Each row of a before or after table is a point. The points were changed in one or more steps. Then noise was added and the rows were shuffled. The steps act on how far a point lies along the listed directions, d1 being the first. What was done? A step turns or swaps two directions, mirrors them in a line or flattens them onto one, adds a multiple of one to another, or multiplies one. Angles are multiples of 10 degrees, from the lower direction toward the higher: turns from -170 to 170, lines from 10 to 170 but not 90. Use the fewest steps. Two steps may share a direction if one is a turn and the other turns, adds or multiplies; they go together, in the order done. Otherwise the lowest direction goes first.

Directions:
(1): [ 36   3 -60]
(2): [11 68 10]
(3): [-59  15 -34]
Before (11 x 3)
[[-16  20 -39]
 [  8 -27 -19]
 [-14  -6  88]
 [-14   9  65]
 [ -1 -42  22]
 [  5  21   3]
 [ 35  53  73]
 [-12  -6 -25]
 [ 77  77  24]
 [ 26  58 -16]
 [ 66  51  36]]
After (11 x 3)
[[ 81 -37 -28]
 [-21 -81 -18]
 [-19 -15 -11]
 [ 48 -20 -36]
 [ 31  -9  26]
 [ 16 -87 -48]
 [-52 -90 -26]
 [-38  29 -18]
 [-51 -30 -29]
 [  0  15  28]
 [-13  26   6]]
Steps: turn d2 and d3 by -130 degrees; turn d1 and d3 by 150 degrees

Directions:
(1): [ 41   5 -20  16  26 -45 -88 -17]
(2): [ 69  62  -9 -23 -57  -3  21 -15]
(3): [ 16  -2  37 -30  52  19  16 -85]
(4): [ 69 -25 -30  24  52  32  34  37]
(5): [ 17   5  71  81  -8 -28  19  -3]
(6): [ 18 -68 -14  24 -59  42 -19 -40]
Before (11 x 8)
[[  3 -15 -26 -20 -54 -33 -84 -17]
 [ 19  20  -1 -15  15  41  31  15]
 [  9 -50  -6  12  12  27 -29 -34]
 [  4 -31  -7 -18 -56  -3 -50 -18]
 [ -7 -14 -29  33 -75 -35 -63  16]
 [ -9 -21  27  16 -33   4  47  -4]
 [-29 -23  17 -10  23  13  34  34]
 [ -4 -58  27  37  13  11  14  20]
 [-72  17 -21 -43 -80  10  21  34]
 [-26  23 -61 -80 -95 -17 -38   5]
 [-30   9  38   1  16   1  26  -6]]
After (11 x 8)
[[-68  -1 -21 -28 -91  -6 -24  -5]
 [-22  79 -36 -83 -41 -62 -46   8]
 [-11 -43 -40 -13   5  40  -1  21]
 [ 31  22  16 -14  35  33  11 -20]
 [-45   6 -39 -40 -67 -14 -23  52]
 [ 27 -31   3  -1  -4 -10 -21 -52]
 [-14  43   0 -48   5 -46 -80 -41]
 [-12 -58  25  -1  15  22  -3 -26]
 [ 15  -5  15  33  35 -15 -22  -4]
 [ -9  -9 -33 -43 -46  10 -25  20]
 [-10 -25  37  -5  47 -13 -15 -16]]
Steps: turn d3 and d4 by 70 degrees; turn d1 and d3 by -130 degrees; turn d5 and d6 by 50 degrees

Directions:
(1): [-13 -62  16  29 -38  -6 -11 -33  71  57 -44]
(2): [ -2 -45 -41 -45 -13 -60 -58 -54 -10 -42  21]
(3): [-42 -18   3  -5  81 -26  56 -38  20  29  54]
Before (14 x 11)
[[ 28  25   5   1  -8  22  -1  14 -36 -20   5]
 [-13  -8  31  29 -10  21   5 -16  29  30  -9]
 [  7  35   5 -14  11  15  14  21 -11 -39  24]
 [-21 -27  14   1   5  -9   0 -25  12  29 -22]
 [-17   1  18  41   4  32  20   1  29  65 -25]
 [  3 -18  16  18 -22   7  -2  -4  21  26 -28]
 [ -3 -29 -11 -23  30 -39   4 -37   7  -2  33]
 [-12  23  13  -8  64  -6  36  -5 -12   6  40]
 [ -6  17   6 -20   3  -2   6  20 -27 -19  22]
 [  7  35  10   3  18  35  33  26 -23   7 -14]
 [ 19  -1 -17 -17 -38 -18 -39  -6 -11 -33 -19]
 [  6  33  14  -6 -11  42  25  27 -17 -19 -16]
 [  0   0  17   6   7  30  13   7  20  11 -20]
 [ -7 -26 -20 -10 -46 -11 -30 -16   6 -19 -13]]
After (14 x 11)
[[  3  79 -33 -35  64   5  -2  17 -98 -56  55]
 [  2  49  12  17 -16  47  33  50 -27 -17  -6]
 [ 12 -60   2  12 -52 -17 -40 -44  38  19 -33]
 [  3  72   0 -15  40  18  10  18 -67 -54  51]
 [ -5  -4  24  13  35   3  47   5  18  38   5]
 [  5  20  -4 -32  20   7   1   8 -25 -37  13]
 [ 15  19  16  22 -40  22  -1  21  18  10 -46]
 [-26 -71   5  -8  18 -46  -7 -70  63  45   5]
 [ -5 -56 -24 -27 -24 -34 -38 -54  14   6 -17]
 [ 19  70  -4 -13  24  20  17  45 -78 -51  26]
 [-13 -80   5   0 -52 -26 -34 -57  84  16 -31]
 [ -2  65  14 -20  50  23  35  36 -68 -23  25]
 [-22 -68  13   0 -43 -30 -27 -35  48  35 -23]
 [ -3 -53 -15 -22 -50 -21 -34 -49  22 -16 -31]]
Steps: multiply d1 by 2.5; turn d1 and d2 by -160 degrees
